Each row of a before or after table is a point. One or more steps were done to the points. Then noise was added and the rows were shuffled. The steps act on how far a point lies along the listed directions, d1 being the first. Name the steps. A step turns or swaps two directions, mirrors them in a line or flattens them onto one, adds a multiple of one to another, or multiplies one. Angles are multiples of 10 degrees, from the lower direction toward the higher: turns from -170 to 170, lines from 10 to 170 but not 90. Use the fewest steps. Two steps may share a direction if one is a turn and the other turns, adds or multiplies; they go together, in the order done. Otherwise the lowest direction goes first.

Directions:
(1): [17 39]
(2): [-39  17]
Before, 11 rows:
[[  4   4]
 [ 21   2]
 [ 57   2]
 [-16  33]
 [ -9  57]
 [ 17 -33]
 [  9  50]
 [-33 -33]
 [ -7 -24]
 [  3  56]
 [ 24  29]]
After, 11 rows:
[[-27  26]
 [ -9  50]
 [  2 -27]
 [ 10  36]
 [-18  52]
 [ 20   8]
 [  2   6]
 [ 29 -26]
 [-17 -43]
 [-26  50]
 [ 54  18]]
Steps: turn d1 and d2 by 20 degrees

Directions:
(1): [ 21  44 -18]
(2): [ 39 -27 -21]
Before (13 x 3):
[[-31 -13  25]
 [-19  44  16]
 [ 22  12 -18]
 [ -7 -43   8]
 [ 40  15 -22]
 [ 42  12  -5]
 [ 16  31  -6]
 [ 15 -17  -1]
 [ 27  10 -10]
 [ 27  13 -32]
 [-13  22   3]
 [-49  42  11]
 [ 26  13  -7]]
After:
[[-22   5  15]
 [  6  39 -25]
 [ 10  33   3]
 [ 22  37   8]
 [ 22  -3  -2]
 [-35   8  33]
 [  1  27  -9]
 [ -9 -41  13]
 [  8  29  -1]
 [ 19  42  -8]
 [-10  29   4]
 [-56  -8  22]
 [ 23 -34 -12]]
Steps: turn d1 and d2 by -50 degrees

Directions:
(1): [ 12 -29 -46 -38 -17 -25]
(2): [ 37 -38  15   6  47  -6]
(3): [-30 -10 -10  40   8 -52]
(4): [-13 -42 -21  32 -16  42]
(5): [-42   5 -22 -23  48  17]
(6): [ 33  35 -45  28  15   7]
Before (14 x 6):
[[-10   5 -23 -23 -30  21]
 [-48   8  -3 -14 -10 -24]
 [-12  14  -2  31 -19  32]
 [ 38  20  17  15  24 -29]
 [  9 -29  -5  -4 -27  11]
 [  6  28  22 -28 -33   9]
 [ 48  12 -19 -29 -31 -31]
 [ 26   1 -38   7  12  36]
 [ 10  -1  10  39 -43  10]
 [ 15  13 -25  36  60  -4]
 [ 29 -20  18   2  -9 -42]
 [  5 -47   0   5 -17 -49]
 [  9  16   5  40 -59  46]
 [ -5 -12  27 -21  12  -2]]
After (14 x 6):
[[ 33  14  35 -21 -23  -9]
 [  5  26 -29  12  27 -26]
 [-16  -6  20 -25   4   4]
 [ -4  29 -20 -10 -11  42]
 [-37 -24 -12  -1 -36  13]
 [  9   2   4  36  -1 -22]
 [ 24  -8  13   4   0 -34]
 [  0  14   0  33 -39 -22]
 [-26   5  -8 -12 -41  25]
 [-20   1   1   6 -18 -28]
 [ 28  31 -15 -23 -41   6]
 [ 14  32   7  45 -38 -51]
 [ 21 -48  21   1  -4   9]
 [ -3  12 -51  16  40  33]]
Steps: multiply d1 by 0.4; mirror d2 and d5 in the line at 60 degrees; swap d3 and d4

Directions:
(1): [-15  33 -19  44 -11 -21   2  -3]
(2): [  9  -2  -2  -4 -15 -18  -6  60]
Before, 13 rows:
[[-13   8   4   7  -6   7   0  12]
 [ -4 -13  17   2  18  22   4 -34]
 [ -8  -8   9 -10   0   9 -12  18]
 [ 14  -8  12 -28  14   2 -16  47]
 [-26  43 -33  52  -5 -22   3 -21]
 [ 15 -17   9 -13  -1  -7  -8  59]
 [ 11 -10   7  -8 -12 -17  -6  45]
 [ 16 -20  -3 -14 -16   4  -4  14]
 [ -4  18 -18  17 -23 -27  -7  24]
 [ 16 -10  10 -22 -13  -2   2  39]
 [  1   3  -6  -7  -5  -4   6  -2]
 [ 21 -11   8  -8 -15 -12 -14  51]
 [-16  29 -17  29  -6 -23  -1 -10]]
After (13 x 8):
[[ -6  14   0  15  -2  11   9 -46]
 [-10   6  -2  22  23  13   7 -56]
 [ 11 -25  13 -40   7   5  -6  14]
 [ -5   0   5   9  11  10   4 -49]
 [ -3   8   2  26  -8 -15  -4  39]
 [  1   1   7  14   9  16  -2 -57]
 [ -1   3  -4  -7  -5  -3   5  -2]
 [ 19 -41  14 -59   9  16  -6  35]
 [-20   7   0   9   2   7  -9 -16]
 [  1   1 -13  18 -11   4   1 -29]
 [-12   0  10  -4  -1  17  -1   3]
 [  8 -22   9 -36   4  16  -4 -28]
 [-15  28  -4  21  25   8  -6 -42]]
Steps: turn d1 and d2 by 170 degrees

Directions:
(1): [ -3 -36  -8 -13 -27  15  10  -7 -46 -14 -18]
(2): [-16  -6  49 -27 -13 -18  32  -7  17  -1  -4]
(3): [  0 -16   9  14 -32  18  -4  33  14 -18  42]
(4): [-12  16   2  -4  -1 -16 -25   4   4 -60 -19]
Before, 11 rows:
[[-10  12   0 -13   9 -11   9  -9 -10  -8 -31]
 [ -6  -4  12   3   1 -11   7  -4  11  11  11]
 [ -9  -7  10  -5   6   2  15  -8  -4   6 -24]
 [ -6  32  17   3   8 -11   9   0  36  17  19]
 [  9  12 -46  18  18  14 -22 -22 -28  15 -16]
 [  5 -15   8  -3   1   5  11  -4  -8  10   8]
 [  2   3  15   3   9 -11  16  -5  21  17   6]
 [  2 -11  14  -7  -4  -2  10  -7   0   7   0]
 [  2  -5  -5  -2   2  15 -10   3  -5   3   5]
 [  0   9  -1   4   6   0 -32   6   6 -26  -8]
 [  7  25   0   2  33 -11  -2  -3  22  31   7]]
After:
[[ 11   4 -15  23  11   2 -10   8  13   7  16]
 [  4  24  -6  27  -6   9 -16  29  34  -2  46]
 [ -2  -9  10 -10  -6  12   1   0  -2   4   7]
 [  8  25   3   3  29  -7  -2   4  28  29  16]
 [ -1  11 -16   0  33  -3  -1 -20 -15  13 -44]
 [ 12  -4 -12   6   6   3  -8  -4 -10   5  -4]
 [  2  -4 -11  19   2   2 -12   6   4   2  20]
 [  9 -12  -9   3   6   7  -1  -5 -13   9   4]
 [-12  18  25 -33  28 -26  35 -60  -4  47 -49]
 [ -7   0  31 -14  -9  -7 -13   8  17 -24  -1]
 [ -8  32 -16 -14  41 -24   3 -31 -16   5 -60]]
Steps: turn d1 and d3 by -20 degrees; multiply d3 by 2.5; mirror d2 and d4 in the line at 80 degrees
